Every row gives one point. To make a cloud, some directions were put in groups of two or more. Within a group, all points are equally far from the middle, so they leave a hole (a ring in 2 directions, a hollow ball in 3). The other directions are filled evenly. Then the cloud was stretched, turned, moved and blurred a little. Count the holes, and give their numbers of directions, smallest first.

Cloud:
-2 -66 22

57 60 62

52 13 66

11 -43 -20

2 -45 -23

25 34 66

18 77 23

91 -3 -9

-7 -69 18

-17 -61 -16

-1 -63 30

24 82 -5

-58 -12 -39

-54 21 -23

79 14 -35

38 -37 36

55 12 64

20 -43 -13

18 76 -10
Holes: 1 (2)

Cloud, 49 rows:
9 -58 -18 70 -57 16

11 -1 -64 14 62 22

44 -25 15 15 78 -50

-56 -16 -4 81 -4 9

-15 -55 17 99 -10 16

12 66 -59 49 21 7

-6 -49 57 99 -21 6

54 -36 11 25 65 -61

-23 -39 -23 24 56 30

-59 -62 59 7 -35 8

-17 -52 -32 -22 -56 -26

33 27 40 50 77 25

69 43 -6 3 -34 15

-22 34 52 72 19 -11

14 71 -29 -7 30 -31

32 2 -13 64 -19 -68

17 20 84 35 -50 23

-49 -3 73 28 -61 38

56 -28 16 24 73 -50

0 7 78 71 -59 57

0 -37 11 -11 -3 78

29 15 34 49 -22 105

3 -68 51 89 -4 7

2 -44 -14 85 -59 20

-1 -53 59 91 -3 -13

43 -41 -1 -57 -2 -34

-71 -47 -15 22 -12 5

22 16 34 -45 46 -7

80 2 54 47 45 19

51 36 -13 65 -30 -32

2 25 35 41 -46 100

13 -70 67 -23 -16 -19

17 -42 9 4 -12 83

-42 -15 4 31 -85 44

-4 56 42 -10 28 -8

-6 1 43 108 -45 54

32 26 24 -1 84 -17

-20 -25 -32 8 55 37

21 -40 23 46 26 -81

-17 46 13 -5 -4 -54

41 62 -52 66 10 6

-12 44 -28 38 49 63

-21 57 -33 52 28 53

35 -59 10 -11 -52 -52

-50 -4 69 31 -65 47

-25 -68 74 -8 -34 -17

15 69 -6 9 35 -40

60 13 -33 64 22 70

66 -57 21 -19 -14 -35
Holes: 3 (2, 2, 2)

Cloud (88 x 8):
-52 -17 -25 72 -12 -3 -37 59

101 -8 5 -32 19 -25 -11 -20

27 51 -34 4 49 -59 1 -46

-55 -54 -71 -5 21 4 -48 62

-34 51 80 -8 -7 45 14 27

-51 57 -41 23 -18 -97 -2 30

-31 83 33 2 -37 -42 0 -56

68 -26 74 -38 3 -3 -2 -42

-53 -18 40 -13 -64 -2 78 0

18 -2 -42 -30 -45 15 -90 -12

17 -92 -54 6 -14 34 -19 -46

7 -39 -30 10 -99 77 -79 -16

-47 24 -78 -1 -2 -51 -23 38

-101 0 31 -35 -18 -31 6 27

52 69 52 9 -11 -16 -52 -14

25 -65 12 10 32 -35 -22 56

-21 -2 -17 -35 1 -5 -33 -90

-7 29 -55 34 11 14 -83 -37

-127 41 -6 -10 -63 5 35 54

-67 -50 32 -2 -41 8 28 10

0 19 76 -35 -15 -2 -58 -35

47 13 25 7 34 -9 -112 -13

-44 -12 23 -74 32 -12 -30 16

-8 -5 -14 1 -14 103 25 -6

22 -42 -9 -48 1 -16 51 23

-47 -3 -28 43 -27 20 -72 84

-92 64 42 9 -86 -24 12 6

15 49 52 -77 3 -84 -21 16

-83 -33 -17 24 41 -40 -46 36

11 -1 37 1 -2 -70 38 74

-28 25 39 -11 68 -25 -22 27

-10 -43 -15 22 27 68 19 -24

-39 -62 31 46 -9 -23 -48 -18

-71 -69 -19 10 -22 67 9 40

9 55 -21 -46 -49 -22 -54 39

12 44 -17 -31 46 -21 -32 43

-45 50 -50 -49 -59 -37 7 80

-27 16 -71 -17 -72 -39 47 11

2 76 2 -24 15 -80 -29 38

-25 3 61 -19 -76 -53 10 41

-101 -20 10 -23 -38 58 -29 -7

-14 66 79 -85 -77 9 15 -29

-90 30 -28 42 -10 35 -51 19

1 42 92 -39 -31 55 -35 20

7 34 -50 -4 -51 -2 71 55

-43 -25 -9 16 -102 60 -24 -30

-5 63 18 36 40 -50 -37 -15

36 -16 -53 4 -11 -56 6 46

-75 -17 -88 -20 -44 64 -27 32

45 72 -5 30 -23 32 -32 -29

-4 -3 -60 50 -23 18 31 9

42 32 -36 -27 4 21 -86 11

-35 -81 -78 -9 37 -32 -6 27

70 19 72 9 13 13 -59 0

42 -25 11 -40 -80 65 11 33

-34 -6 -14 -61 -31 45 -67 62

-103 19 -32 -52 -97 33 47 30

-58 -62 3 50 -45 63 -18 -16

50 -19 78 -21 -14 77 -36 12

49 50 -33 -35 23 -21 0 0

-44 15 -54 21 -36 -34 -26 -47

-90 14 -41 -55 -23 27 -1 40

-84 30 -36 -51 16 -63 24 34

-23 14 71 34 -42 38 43 19

19 -31 23 -75 59 6 -12 -25

-6 86 -33 -5 24 -58 7 -1

7 102 64 5 -58 -4 -19 -23

-21 37 29 -42 -43 -59 -35 53

2 8 -18 52 80 -38 -98 -28

1 90 -14 -28 -35 8 64 -17

-41 -10 -87 34 26 -3 -81 32

-2 75 24 -26 -76 -2 -25 -55

-70 -14 -89 43 0 3 -39 15

-39 -16 -1 67 -13 -52 -42 -4

50 7 66 22 -37 48 -25 61

-28 11 74 -35 13 49 -25 6

4 -71 -9 -3 -80 86 -33 -20

36 -18 -57 -3 -6 -81 49 -20

-64 -17 -27 -79 -48 -48 46 3

-34 5 -47 -40 11 -97 -7 51

-20 -29 -28 -18 -81 51 43 -4

11 38 100 -2 -12 23 7 24

-25 -66 26 24 -36 10 -70 -34

54 -61 68 32 25 20 -49 1

-66 13 -18 43 -68 26 62 23

58 57 51 43 16 -56 0 -4

-1 18 28 41 -9 -42 69 -45

-37 8 -91 -15 -53 12 -26 11
Holes: 2 (2, 4)
